Rows are points. Each copy is the shape, with its points in the same order, stretched, turned, moved and blurred by noise. Some copies are also mirrored. Which?

Shape:
|  2.4 |  1.2 |
|  1.6 |  3.6 |
| -0.3 |  0.5 |
|  0.1 |  4.9 |
| -3.3 | -6.2 |
Copy 1:
| -0.3 |  3.7 |
|  1.1 |  6.2 |
|  1.3 |  2.4 |
|  2.8 |  7.2 |
|  1.3 | -5.8 |
Copy 1 is: mirrored
Copy 2, 5 rows:
|  1.6 |  2.6 |
|  3.1 |  1.4 |
| -0.3 |  0.9 |
|  3.3 | -0.7 |
| -7.6 |  1.1 |
Copy 2 is: mirrored
Copy 3:
|  4.0 | -3.4 |
|  2.9 | -6.1 |
|  0.3 | -2.7 |
|  0.9 | -8.0 |
| -2.6 |  5.9 |
Copy 3 is: mirrored
Copy 4:
|  2.5 | -3.3 |
|  4.4 | -2.7 |
|  1.8 |  0.1 |
|  5.7 | -1.8 |
| -6.5 |  4.6 |
Copy 4 is: only turned

Shape, 9 rows:
|  1.4 | -4.0 | -0.7 | -2.6 |
| -0.3 |  4.7 |  2.9 |  3.1 |
| -3.2 | -0.1 | -5.5 |  3.3 |
|  4.2 | -0.8 |  0.2 | -5.9 |
| -2.1 | -0.9 | -0.1 |  5.7 |
| -2.3 |  5.5 |  5.7 |  3.6 |
|  4.6 | -0.9 |  1.8 | -2.7 |
| -2.6 |  0.0 |  6.1 |  2.4 |
|  3.2 |  2.7 |  8.8 |  2.0 |
Copy 1, 9 rows:
| -3.4 | -4.4 | -2.8 | -0.7 |
|  4.6 |  3.9 |  0.9 |  3.9 |
| -3.9 |  4.7 | -5.7 |  3.1 |
| -2.7 | -6.7 |  0.8 |  1.7 |
|  1.4 |  3.7 | -4.7 |  0.5 |
|  6.1 |  6.6 |  3.0 |  2.4 |
|  0.2 | -5.7 |  0.0 |  1.3 |
|  3.9 |  3.1 |  1.1 | -2.9 |
|  8.5 | -0.9 |  3.0 |  0.6 |
Copy 1 is: mirrored
Copy 2, 9 rows:
|  2.7 | -2.2 | -2.4 | -2.7 |
| -4.0 |  2.2 |  2.5 |  4.5 |
|  0.5 |  0.3 | -5.9 |  6.5 |
|  1.9 |  1.5 | -2.0 | -6.4 |
| -0.8 | -2.4 | -0.3 |  6.3 |
| -6.5 |  1.3 |  4.5 |  3.7 |
|  1.7 |  1.2 |  1.0 | -4.0 |
| -4.2 | -3.8 |  3.4 |  2.4 |
| -3.7 | -0.3 |  8.7 | -0.3 |
Copy 2 is: only turned

Shape (13 x 8):
| -0.4 |  9.8 | -1.7 |  2.4 | -3.2 | -0.9 | -1.3 | -2.9 |
|  0.4 | -0.2 | -0.3 | -0.1 | -2.8 |  1.9 |  4.0 | -4.2 |
|  0.7 |  2.1 |  0.5 | -4.8 | -0.6 | -5.3 |  0.9 |  9.5 |
|  0.6 | -1.7 | -1.5 |  0.8 |  6.1 |  1.0 |  1.2 |  1.7 |
|  5.1 |  8.1 | -0.3 | -1.6 |  1.5 |  2.1 |  2.1 | -3.4 |
| -3.5 | -1.8 |  2.7 | -5.6 | -2.5 |  1.9 |  2.5 |  5.1 |
|  3.4 | -2.8 | -0.8 |  1.0 |  0.5 |  1.3 |  2.4 | -1.8 |
|  0.8 | -2.4 |  3.8 |  0.2 | -2.4 |  1.8 | -2.5 |  1.3 |
| -2.5 | -3.0 | 14.0 |  2.1 | -1.7 | -4.2 | -3.3 | -1.3 |
| -2.5 |  2.6 |  7.3 |  2.2 |  0.0 |  1.6 |  2.2 | 15.0 |
|  5.8 |  0.3 | -0.2 | -1.6 | -2.9 |  1.2 |  6.1 | -3.6 |
| -3.2 | -2.6 | -0.2 |  1.5 |  7.0 | -1.1 |  3.0 |  3.0 |
|  1.0 | -2.3 | -1.5 | -4.4 |  3.6 |  0.2 | -1.9 | -1.0 |
Copy 1:
|  2.1 |  5.9 |  1.3 | -2.2 |  1.6 | -3.8 | -3.1 | -2.6 |
|  1.4 |  5.4 | -1.9 | -0.8 |  0.7 |  1.4 |  3.6 | -1.3 |
|  6.0 | -6.0 |  5.1 |  3.5 | -1.2 | -2.5 | -3.9 |  1.6 |
|  1.8 | -1.7 | -3.7 | -2.1 | -2.2 |  0.3 | -2.4 |  4.0 |
|  4.4 |  6.6 | -4.3 |  0.5 |  2.5 | -0.5 | -1.9 | -0.7 |
| -0.8 | -1.3 |  1.0 |  4.7 |  0.5 | -2.0 |  1.0 |  4.5 |
|  3.2 |  2.8 | -0.6 | -1.5 | -1.0 |  3.8 |  2.0 |  1.5 |
|  0.0 |  2.2 |  2.8 |  1.3 | -1.2 |  3.6 | -0.8 |  2.3 |
| -2.1 | -1.0 |  9.5 | -0.5 |  7.7 |  8.1 | -2.0 | -4.0 |
|  6.7 | -3.3 |  8.0 |  1.3 |  3.9 | -0.2 | -4.4 |  8.5 |
|  7.5 |  4.8 | -1.8 |  0.7 |  1.0 |  4.8 |  6.2 | -1.0 |
|  0.2 | -6.5 | -1.0 | -3.5 |  0.3 | -0.5 | -2.1 |  2.5 |
| -1.6 | -1.4 | -6.2 |  2.0 | -2.3 | -0.3 | -3.4 |  1.1 |
Copy 1 is: mirrored
Copy 2:
|   0.2 |  -0.5 | -10.2 |  -0.6 |   2.4 |   1.0 |  -6.8 |  -0.5 |
|  -0.9 |  -3.3 |   0.2 |   4.7 |   5.9 |  -2.3 |  -1.0 |  -3.2 |
|  -2.9 |   2.0 |  -3.6 |  -3.5 |  -4.6 |  -1.9 |  -4.1 |   4.6 |
|  -0.7 |  -6.1 |   0.2 |  -2.9 |   2.5 |   0.6 |   2.4 |   1.2 |
|   0.9 |  -2.5 |  -7.4 |  -5.0 |   3.7 |  -5.6 |  -7.6 |  -2.9 |
|  -3.8 |  -0.2 |   4.9 |   0.9 |   4.0 |   0.3 |  -2.1 |   1.9 |
|   0.7 |  -3.8 |   0.1 |   2.1 |   3.1 |  -2.4 |   1.8 |  -1.9 |
|   2.1 |  -2.5 |   2.0 |   2.0 |  -0.2 |   2.1 |  -0.7 |   0.5 |
|   2.8 |  -9.1 |   3.5 |   6.5 |  -7.5 |   2.3 |  -4.6 |   0.5 |
|   1.0 |  -3.1 |   1.0 |   1.8 |   1.3 |  -2.9 |  -7.5 |  13.6 |
|   0.2 |  -0.8 |  -1.0 |   3.7 |   4.0 |  -8.7 |  -2.4 |  -3.9 |
|  -2.7 |  -8.3 |   1.4 |  -1.3 |   2.2 |   1.6 |   2.0 |   3.4 |
|  -1.6 |  -2.9 |   0.7 |  -5.5 |   0.4 |   3.1 |   2.4 |  -3.9 |
Copy 2 is: only turned
